Each row is a point. To make a cloud, some directions were put in groups of two or more. Within a group, all points are equally far from the middle, so they leave a hole (a ring in 2 directions, a hollow ball in 3). The other directions are filled evenly. Then the cloud was stretched, turned, moved and blurred a little. Count the holes, and give their numbers of directions, smallest first.

Cloud:
[[ 45   0 -28]
 [ 17  -1  46]
 [ 14 -44 -29]
 [-53 -39  29]
 [ 11   7 -28]
 [  0 -37  44]
 [ -2  36  22]
 [-69 -31   8]
 [ 50  19  -5]
 [ 46  -8  56]
 [-35  47  35]
 [ 20 -76 -12]
 [ 15  36  22]
 [ 50 -20 -48]
 [-36  45  23]
 [ 11  -9  10]
 [-12  -1  38]
 [ -9 -15  18]
 [ 42 -27  52]]
Holes: 0

Cloud, 55 rows:
[[ 25  27  49  11 -56 -45]
 [ 67   7   2 -15 -15  53]
 [-47  -9   1 -53  19  15]
 [  3  23  42  40 -44 -39]
 [ 39  -9 -44  44 -20  -9]
 [-37 -18  64  13 -42 -25]
 [ -2  42  49  20   9  54]
 [ 56  23  -8 -37  -9  10]
 [ 59   5  47  -7 -15 -16]
 [-11 -25 -22 -31 -38  42]
 [ 27  31 -39   7 -38 -28]
 [ 34  26 -10  18 -60 -38]
 [ 41 -32  38  32  12 -48]
 [ 12 -52  -9 -19 -65 -31]
 [ 45  43  24   8 -27  43]
 [ 29 -42  12 -51  20   2]
 [-19  15  55  31  -8 -48]
 [ -1  39  29  32 -48  23]
 [ 54  20  23  34 -29  26]
 [-54 -55   1  30  -7 -44]
 [ 15 -54  28   9 -51   7]
 [ 30  51 -18 -27 -22  15]
 [-12 -46  54 -17  -4  21]
 [ 58  -6  32 -45 -11 -46]
 [  0 -29 -15   7 -45  75]
 [-40  29 -19  18  33  -9]
 [-24  26  45 -22 -11  57]
 [-54 -20  30  41 -26 -38]
 [ 34 -57  28  41  -1 -18]
 [-60   8 -15 -24  26 -10]
 [ 21  -2 -24  49  14 -37]
 [ 37 -43  34 -15  24  35]
 [ -3  18 -20  27  28 -43]
 [-40   5  51  -7  19  41]
 [-51 -10   1  46 -36   3]
 [-34 -53   0  46 -23   6]
 [-23  15  67  13 -10 -40]
 [ 10 -65 -13  39 -38 -30]
 [-34  12 -16 -33 -39  39]
 [ 51  17 -10 -42  11   7]
 [-34  24  28  45  24  35]
 [ 44 -41  -1  48 -33  -6]
 [-38  15  -5  29 -60 -18]
 [ 34 -31  10 -10  53 -14]
 [-55 -14   7  51   0  29]
 [ -6  33  53  13  15  18]
 [ 38 -11 -49   9 -25 -44]
 [ 15 -47  -6 -10  61  21]
 [ 39  52 -22 -10 -27  45]
 [ 22 -46  15 -10  53  35]
 [-44  16 -23   9 -51 -44]
 [-63 -16 -10  37  -8 -15]
 [ 31  35  -3 -47  -6 -34]
 [  9 -67  58 -17  -2 -31]
 [  9 -38 -63  -9   1  30]]
Holes: 2 (2, 3)

Cloud (74 x 8):
[[-21  -8 -37  16 -38  -8  49  39]
 [-26  47 -52  36  20 -34   3 -21]
 [ -1  -3  -4 -11  43  39  48 -18]
 [ 44  41 -45  23  -8  34 -21  -2]
 [ 50  51  18  10  69   6  -1  42]
 [-16 -14 -23  39  -4 -19  20  69]
 [ 15  64  54  41 -14   8 -14  28]
 [-30  -9 -36   7   1 -60  10  39]
 [ 29  18  62 -10 -20 -33  10  43]
 [ 43  47   6  35  -5 -77  22  26]
 [ -3  57  24  82   6   2  39  10]
 [ 27  50  37  10  28  45  47  -1]
 [ 13 -15  27 -38 -20  19  34   9]
 [ 23   5  29  -7  35 -61  35  57]
 [-24 -11 -63   9  16  14 -15 -24]
 [-68  34 -32  31  11 -29   8  12]
 [ 71  43  -8  49  -9   4   7  -7]
 [  3 -18  17  45 -12 -21 -34  55]
 [ 12   3 -36  -8 -27 -38 -41  26]
 [  3  59 -29  17  32 -24  67  48]
 [-55  33  -4 -17 -10  35  50  -2]
 [  6  45  57  28  -3 -16  41  76]
 [-59  -5 -35  46  -5   3  -5  -6]
 [ 31  40  30  -9 -23   7  80  33]
 [ -3  11  27 -16 -55   9  54  40]
 [  0   7  30  10  14  40 -31 -19]
 [ -4  14  13 -46  16   6 -22 -13]
 [-11  15  31  34  -7 -40  30  83]
 [-15  -8  -9  39  71 -31  41  11]
 [ 50  48 -17 -17  47  -8  45  44]
 [ 26  41 -25  65 -11  39   3  -8]
 [-34 -25 -30  44 -17   0  38 -14]
 [ 13   8  -3  47  19 -69  47  54]
 [ -7  13  32 -23  12 -71  34  24]
 [ 45  43  17  16  71  23  -1  39]
 [ 32  -5  29  -7 -18  -5 -39  39]
 [ 25  15 -10 -22 -37  -3  74  10]
 [-22  74  52  23  -3 -16  16  54]
 [-18  62 -29 -11  -3   1 -35  35]
 [  6  19 -44  52 -49 -30  17  17]
 [ 13   1 -32  18 -52 -40 -17 -29]
 [ 38  16 -22 -34 -35 -22  40  -9]
 [ 57  23  22 -27  -4 -33 -17  30]
 [ 18 -22 -37  63  -6 -20  36   7]
 [-34  41 -13  27 -26  21 -12  63]
 [-26  45 -35 -30  29  19  54  -3]
 [ 34  42  -5   6  50 -42   3  75]
 [ 26  36  -3  -7  65  38  37  -5]
 [ 39 -26  10  48 -21  22  24   0]
 [  6 -32  18  59 -29  12   4   8]
 [  4  -4  -9  70 -26 -63  -1 -13]
 [ 28  37   6  51 -52 -53  21   7]
 [ 24  19  37  12 -71 -13  23   0]
 [-44  28 -18  29  23  33  62  13]
 [  1 -22 -21 -13  -8  -5 -35  46]
 [ 58  31 -49  20  32 -28  -2  31]
 [  7  60   5  35 -18  17  23 -45]
 [ 19  -8  33  63  18 -54  39  39]
 [ 25  68   4   7  46  -5  69   2]
 [  8 -28  40  42 -12   8  14  42]
 [ 10  50  29  80  12  17  38  16]
 [-48  19 -30  41 -15 -44  -1 -24]
 [-31 -10 -23   5 -39 -21  62   8]
 [ 23  30   1   9  28  67 -11  -8]
 [-43  40  49  46 -12   8  15   1]
 [-16  48  51  25  17  17  65  -2]
 [ 22   9  47 -19 -51  -7   5  21]
 [ 58  69  32  -5  40 -10  15  27]
 [ 21   2 -19   7 -40 -43 -46  -6]
 [ -2 -23 -45   5 -34  10  33 -28]
 [ 21  11   9  10 -13 -48  82   6]
 [-39  52 -24  -7  21  12  44  63]
 [ 45  47   9  48  58  12  15 -16]
 [-21  70  -9 -10  10   2  79  13]]
Holes: 2 (2, 6)

Cloud:
[[ 31 -21 -21   1   7  31  17 -11   0]
 [ 33 -66  -2 -10   9   1  -3  31 -32]
 [ 22 -15  73 -45 -26  29  34   8   0]
 [ 32  17  25  21 -31  58  10  39  28]
 [ -7  -1  53  24  35  -3 -38 -11  39]
 [  4  -4  62 -10   4 -77 -30  -5  -9]
 [-11   8  72 -35   2  66 -16  42  -4]
 [ 47 -49 -25 -53   5  -4 -45  21  -7]
 [ 54 -35  14 -36  58  20   9  48  45]
 [-22   0  25   3  31 -25 -13 -10  12]
 [-48  37  14 -56 -17 -13  34  72  52]
 [ 49  12 -28  -3   2 -47  32 -39  46]
 [-47 -28  -5   9  27 -26   2 -32  50]
 [ 24 -58 -29  57   9 -10  12  27   2]
 [ 25  70  -4 -53   6 -22  15  17  31]
 [-10  -1 -56  24 -13  28 -15 -21  61]
 [ 15  -1 -23 -56  -3 -51 -34  67  32]
 [-19 -21  16   6  21   1  -1 -24 -40]
 [ 67 -33  34  44 -19  11  32  16 -22]
 [  4  19   1 -44  -2 -25   2  39 -41]
 [-43 -34  13  36  54   1 -38  -5  29]
 [-72  14   4  24  47 -28  49  54  85]
 [-10 -57 -19  16 -19 -17 -43  30  38]
 [-12  10  72 -14  57 -18 -23  28 -30]
 [ 64   4 -24 -17  -6   1 -27  26  -6]
 [ 61  44  -3  18   2 -61   9  23  49]
 [ 42 -26  73 -39   5 -25  32  16 -66]
 [  2  10  56  10 -27 -33 -13 -30  64]
 [-16 -26  13   8 -59  41  18   2  36]
 [  4 -25 -14  44 -30  20 -72  43   5]
 [ 19 -44  53   1 -42 -23 -17  15  47]
 [-28  24  26  26   5  17  -4  46 -13]
 [ 12  11 -43  25  54   7 -14  26  45]
 [  6  48  23  30  42 -33  14 -25  29]
 [-11 -60  61  37 -42  14 -30  18   8]
 [-36  67   2 -47  26   6  36  13 -21]
 [ 11  15  34 -36 -10  12   6 -22 -62]
 [-12 -38  24  26  18 -67 -25  37  53]
 [-12  -2   3   2 -48 -38 -33  14  63]
 [ -3 -57  93 -26  22   8 -45 -11 -53]
 [ -3  14  17 -28  10  -6 -24 -14  23]
 [ 19 -16 -41  13  18 -53 -29  36 -28]
 [ -8   2   2 -48 -48  24  25  24  26]
 [  9   5  11  55 -15  51   8  81  10]
 [ -2  11  70 -17  22  29 -19  62  15]
 [ -4  43  59 -38   8  -6 -18  39 -16]
 [-14  18  13  37  21 -56 -36  47  18]
 [ 57  -7 -25  14   6  10   0 -19  33]
 [ 29 -20 -54  13  48 -21 -43  29 -22]
 [-28  45  79 -23  63 -23  32  -1  11]
 [ 15 -20 -48 -31  40  17 -16  -8  45]
 [ 49 -13  22 -29 -21 -13 -63  18  11]
 [ 41 -29 -71 -40   8  12 -31 -19  42]
 [-32  37 -18 -29 -11 -19  52  47  44]
 [ -3   5 -11 -52  31 -57  11 -37 -12]
 [-22 -24  -4 -15 -74 -45 -11  20  39]
 [ -6 -18  34 -28   9  10   9  66  37]
 [-28  -8  12  32 -10 -34   3   0 -13]
 [-10  13 -19   0  -8  56  -2  47  34]
 [  8 -22 -13 -17  48 -72  17 -16 -16]
 [-57   5 -26 -28   0  37  29  27 -12]
 [ -4 -20  27 -51  53 -48 -12 -30 -18]
 [ -9 -69  16 -48  48  12   2 -14  -3]
 [ -3  39  -3  -9 -18   3 -19  15  10]
 [-18 -10  20  34  49  -8  50  21  71]
 [-30 -73  17  40 -23  15  41  43  12]
 [ 32 -32 -30 -66 -21 -72   0   7  37]
 [ -2 -39  53 -19  54 -36 -30 -28 -27]
 [ 63  17  20 -38  41  19  -3   5  21]
 [-29  51  -7 -60 -14 -24   7  -4  24]
 [ 36 -86   6 -16  37   4  13  37 -51]
 [  9  24  16  32  26   2  39  48  69]
 [ 55  28  11  24  65  -6 -22 -18  62]
 [ 13 -19 -46  21   3  20 -49   1  32]
 [-35  10  12  29  -3  59  24  62  -8]
 [ -1 -27  -2 -21 -51  26 -41  52  54]
 [ 32  -8 -72  -7 -16  26 -40   7  41]
 [ 29 -40 -33  -6  52 -57  18  22   9]
 [ 25  16  42  30   9 -13 -21  -4   4]
 [-57 -29  26 -54  33 -47 -11 -33  51]
 [-10  26  83 -33 -44  24  -2  41 -30]
 [-37 -22   6 -17 -15 -59   3  13  50]
 [  1  14 -47 -36  19 -24   7  16  20]
 [ -6   1 -56  19 -17  10 -53  49 -28]
 [ 63  -8 -31  25 -19 -17 -37  61 -16]
 [-73  20  -3 -17  67 -13   6  13  32]
 [ 24  41  44 -60  81 -35  -4 -11 -34]
 [-13 -30 -13  14 -34 -44 -21 -32 -13]
 [  8 -47   6 -41 -13 -50   2  14  28]
 [ 57  26 -12  15   8 -35   5  72  -5]
 [-26   0  28   2  42  16  42  47  62]
 [ 46   7 -61  -4 -28 -42  21  32  21]
 [-30  26   2 -12 -38  57 -35  29  24]
 [ 51  29  31  -9  11 -19 -28  33 -16]
 [  7 -46  -4 -22 -41  36  -1  58  22]
 [-57  32  27  42  59 -32 -44  27  24]
 [ -7 -23  24  17 -27   5 -24  29 -24]
 [-37  11 -16  -3 -38 -27  38 -22  36]
 [ 63   8  67 -65  45 -42  -6  60 -24]
 [-23 -98   6 -31   7 -15 -45  25   2]
 [  5   1   5  32 -11   6  37  56  34]
 [-39 -32  63   1  10 -17 -50  29  -8]]
Holes: 0
